Rows are points. The window is the flat piece filled in between its corners: a triangle in 3 columns, a solid with four corners in 4, and so on. A path goes straight from each point to the next, and from the last back to the first. After which points does the path pass through the window?

Window (3 x 3):
0.05,0.23,0.57
-0.05,-0.15,-0.35
0.21,0.05,0.07
Path:
(1): -0.17,0.43,0.16
(2): -0.09,0.09,-0.55
(3): -0.01,-0.19,-0.18
(4): 0.05,0.06,0.57
(5): -0.01,0.48,0.43
(6): 0.08,0.45,0.36
(7): 0.04,-0.16,0.61
(8): 0.06,-0.10,0.59
Through the window after points: 2, 6

Window:
0.07,0.40,0.23,-0.32
0.38,-0.39,-0.12,-0.28
-0.33,0.16,0.25,-0.29
0.02,-0.27,-0.90,0.03
Path:
(1): -0.41,0.26,0.10,-0.53
(2): -0.41,0.21,0.12,-0.79
(3): -0.21,0.10,0.23,-0.07
(4): 0.24,-0.11,0.18,-0.09
(5): 0.17,0.06,-0.29,-0.63
(6): -0.21,0.01,-0.07,-0.41
(7): -0.19,0.15,0.08,0.27
(8): 0.04,0.32,0.04,0.00
Through the window after points: 2, 4, 6

Window (6 x 6):
-0.21,0.66,0.42,-0.20,-0.16,-0.17
0.19,-0.12,0.00,-0.57,-0.21,-0.20
-0.14,0.25,0.35,0.12,0.37,-0.13
0.78,-0.49,-0.58,0.35,-0.25,-0.39
0.35,0.47,-0.62,-0.26,-0.26,0.29
-0.15,-0.07,-0.18,0.36,-0.08,-0.12
Path:
(1): 0.01,-0.12,-0.24,-0.07,-0.12,-0.41
(2): -0.22,0.38,0.02,-0.25,0.05,-0.47
(3): 0.39,0.17,0.27,0.14,0.24,0.29
(4): -0.04,0.00,0.44,0.41,-0.11,0.01
(5): -0.05,-0.05,0.07,0.14,0.25,-0.42
(6): 0.30,-0.19,-0.46,-0.13,-0.17,-0.53
(7): 0.56,-0.37,-0.10,0.17,-0.22,0.34
(8): 0.05,0.28,0.14,0.11,-0.32,0.43
Through the window after points: none
